Rows are points. Each copy is the shape, with its points in the same order, turned, moved and blurred by noise. Say if it was mirrored as well.
(in the rows, 128 means zero)

Shape, 6 rows:
[[135 110  81]
 [136 109 171]
 [ 86 166 104]
 [ 93 136 167]
 [149 124 125]
 [135 132 146]]
Copy 1, 6 rows:
[[109 132  82]
 [152  93 149]
 [ 86 170 145]
 [116 116 178]
 [142 127 115]
 [142 124 139]]
Copy 1 is: only turned
Copy 2:
[[138 104  97]
 [104 112 175]
 [124 178 107]
 [ 85 152 160]
 [140 110 141]
 [126 127 153]]
Copy 2 is: only turned
Copy 3, 6 rows:
[[167 150 143]
 [ 96  95 151]
 [106 183 104]
 [ 67 131 136]
 [135 114 129]
 [107 113 124]]
Copy 3 is: mirrored

Shape:
[[132 134 112 177  98 111]
 [138  96 103 127 195 136]
 [162 156 114  88 111 171]
 [164 145 129 140 124 128]
 [102 120 123  90 143  99]
 [ 63 120 155 165 115 120]
 [120 122 149 148 122 111]
 [128 101 104 117 115 130]
 [141 171 118 126 166 151]]
Copy 1:
[[153 180 131 172 119 150]
 [165  89 114 153 179 117]
 [189 146 122  75 111 113]
 [181 159 153 137 132 119]
 [110 122 128 128 131  88]
 [ 98 125 155 168  94 162]
 [135 144 161 155 125 135]
 [133 150 113 119 145 136]
 [198 112 131 142 107 104]]
Copy 1 is: mirrored
Copy 2:
[[123 142  96 171  99 137]
 [139 118 120 131 205 118]
 [175 142 105  71 120 153]
 [167 149 110 137 119 127]
 [106 132 160 103 141 108]
 [ 89 151 166 172 122 167]
 [133 141 148 157 122 132]
 [124 103 119 120 130 136]
 [155 183 110 109 165 137]]
Copy 2 is: only turned
Copy 3:
[[134 123 119 165 107 135]
 [185 175 144 107 144  80]
 [134 129 100  59 134 141]
 [152 117 115 117 142 131]
 [122 124 130 108 132  53]
 [ 96 133 187 158 112 110]
 [132 113 156 139 129 113]
 [149 135 124 109  91  96]
 [137 160 119 101 175 122]]
Copy 3 is: mirrored
Copy 4:
[[152 133 121 163  93 153]
 [123  87  80 133 183 120]
 [153 161 114  87 172 177]
 [163 132 134 138 146 157]
 [113 141 120 103 149  89]
 [ 70 124 142 147  94 136]
 [122 119 145 135 116 132]
 [135 125  94 100 121 133]
 [136 149 118 147 189 157]]
Copy 4 is: only turned

Shape:
[[130 109 133 137 122  86  97 133 113]
 [144 110 106 113 157 140 157 125  89]
 [ 93 144 166 103 135 147 134 115 167]
 [140 114 138 164 113 103 110 142 142]
 [ 89  75 110  92 165 144 108 148 122]
 [ 74 166 133 113 148 167 116 107 140]
 [114 144 175 154  85 147 116 105 152]
 [113 148 115  98 133 136 163 148 109]
 [146 132 179 156  93  94  91 122 142]
 [105 141 142 137 178 148 144 155 110]
 [ 76 135 158 108 104 156 139 121 117]
 [123  94 110  80 158 157  92 167 107]
 [139 100  96 130 113 117 126 157 115]]
Copy 1, 13 rows:
[[141 117 112 150 114  87 113 106 103]
 [177  85 140 104 139 123 144 122 113]
 [ 81 116 179 139 133 128 154 107 143]
 [125 113 111 169 111 104 109 140 129]
 [110  84 140  95 182  78 120 132 103]
 [ 94 134 157 137 178 150 157 104 121]
 [ 81 128 119 172  99 159 122 113 124]
 [151 110 142 112 129 118 185 132 108]
 [102 138 119 182  77 116  92 109 115]
 [143  98 182 159 148 120 153 143  94]
 [ 78  97 137 134 125 141 172 105  99]
 [131 115 147  77 154  94 124 158  77]
 [150 110  95 122 119  98 129 153 119]]
Copy 1 is: only turned
Copy 2:
[[149  96 157 122 140  75  93 119 117]
 [142 104 127 125 149 125 165  99  88]
 [ 86 146 155 116 152 150  95  98 146]
 [144  86 161 143 130 101  96 129 148]
 [113  93 130  90 163 143  97 128  66]
 [ 99 175 112 112 144 143 101 124 131]
 [122 140 161 147  97 133  80 104 167]
 [103 129 146 103 133 119 166 118 110]
 [153 114 188 142 122  89  73 104 165]
 [111 141 146 151 167 134 137 143 100]
 [ 88 152 154 119 103 135 105 103 108]
 [150 106 150  72 160 149 117 139  71]
 [142  71 146 107 122 107 135 132 113]]
Copy 2 is: only turned
Copy 3 (13 x 9):
[[132  76 113 131 102 102 103 133 124]
 [116 124  83 122 135 143 137 112  83]
 [125 136 166  74 101 123 119  82 131]
 [142  87 135 146 114 121 116 128 153]
 [ 78 118  87  94 101 157  74 104 120]
 [112 175 142  97  92 102 108  73 122]
 [157 113 176 135  81 114 131  72 144]
 [111 148 120 103 102 136 146 133  92]
 [174  69 162 138  97  97 109 114 141]
 [ 98 154 143 125 142 131 104 117  97]
 [108 131 158 110  65 132 130  81 100]
 [117 132  82 101  96 167  63 124 101]
 [125 102  90 139  99 147 126 143 130]]
Copy 3 is: only turned

Shape, 15 rows:
[[ 85 146 127 142 144  99 150 144 163 108 131 155]
 [126 105 148 103 144 102 119 107  69  85 141 129]
 [150 102 120 119  98 152 147 107  64  83 149 131]
 [ 85 127 119 131 133 112 113 125 124 161  92 195]
 [151 142  73 118 160 106 137 120 137 154 114 178]
 [144  87 131 123 112 142 126 142 100  77 129 150]
 [104 166 144 141 101  96 154 126 159 134  98 129]
 [141  85 129 159  98  84 137 125  82  95 161 120]
 [129 129  95 104 145 117  99 114 173 167 134 178]
 [136 114 129 149 182 115 152 111 159 181 121 164]
 [123 111  97 124 146 124 106 110 154 140  91 137]
 [ 72 156 137 144 126 124 125 123 145 147 143 143]
 [111 154 138 113 116 108 141 182 153 159 116 125]
 [144 118 103 145 139 137 108 140  75  95 135 120]
 [171 156 117 138 162 120  92 121 167 163 106 190]]
Copy 1, 15 rows:
[[109 154  98 138 164 118 129 153 164 106 149 138]
 [152  97 141 120 146 131 122 133  85  59 126 153]
 [195 133 152 144 119 144 120 104  75  81 132 121]
 [110 150  98 111 132 116 101 154 121 160  99 165]
 [127 116  71 102 117 132 160 142 116 162 136 120]
 [191 123 135 152 116 149 116 139 119  89 128 148]
 [102 157 137 128 148  94 139 142 168 117 108 102]
 [184  96 135 160 147  83  99 129 103  80 139 115]
 [114 112  99  78 110 137 120 139 152 170 153 142]
 [111  98 107 129 161 121 159 125 137 182 143 157]
 [121  99 103 116 131 157 114 132 149 146 106 122]
 [ 86 158 135 127 153 120 101 139 141 128 151 131]
 [123 152 153 113 151 115 137 193 161 140 134 110]
 [153 103 126 164 119 155 112 155  81  94 135 112]
 [ 94  98 101 120  76 128 157 150 149 173 132 152]]
Copy 1 is: mirrored
Copy 2 (15 x 12):
[[112 172 127 142 151 121 128 172 167 111 139 165]
 [107 128 155 149 142  93 116 106  87  79 156 115]
 [136 133 142 164 103 131 162  71  93  85 150 114]
 [108 149 133 126 108  86 117 137 121 129 104 212]
 [159 158  81 127 158 106 116 116 112 109 111 195]
 [141 119 153 148  99 138 128 110 114  81 137 128]
 [136 198 134 132 129  90 148 167 145 139 107 134]
 [155 124 144 155 103  83 144 124 104  93 195 105]
 [140 150 117 108 149  96  94  93 164 139 120 196]
 [158 127 130 144 182  97 127 139 123 163 111 195]
 [137 120 106 135 136  98 104 125 141 133  88 159]
 [ 86 171 133 139 133 102 135 139 149 157 136 165]
 [126 176 127  77 138 125 141 160 133 149 118 142]
 [125 123 103 160 107 133 115 113  84 115 158 115]
 [173 173 116 124 145 114  64 116 123 150  98 190]]
Copy 2 is: only turned
Copy 3, 15 rows:
[[ 99 134 132 145 135  78 138 137 154 136 109 125]
 [118 120  97 124 172 119 136 126  65  69 112 115]
 [132 136 103 133 147 167 167 145  80  63 154 115]
 [ 89  84 114 160 123 129 130 135 107 175  93 136]
 [133 120  63 142 143 131 168 125 140 172  94 138]
 [118 135 107 133 153 162 125 173 106  77 125 127]
 [125 133 143 136  80  96 131 110 140 132 100 110]
 [150 106  95 168 145 122 133 147 109  52 140  86]
 [114  85  87 119 152 141 134 108 163 173 103 146]
 [144 106 128 167 169 131 159 108 153 166  65 129]
 [ 95 112  92 130 135 156 139 117 147 139  73 108]
 [ 92 114 148 150 134 105 128  98 134 149 133 111]
 [143 133 139 113 117 106 106 137 138 169 113  91]
 [113 156  76 151 166 156 131 136  96  98 132  91]
 [138 128  80 154 141 153 113  93 153 178  79 167]]
Copy 3 is: only turned
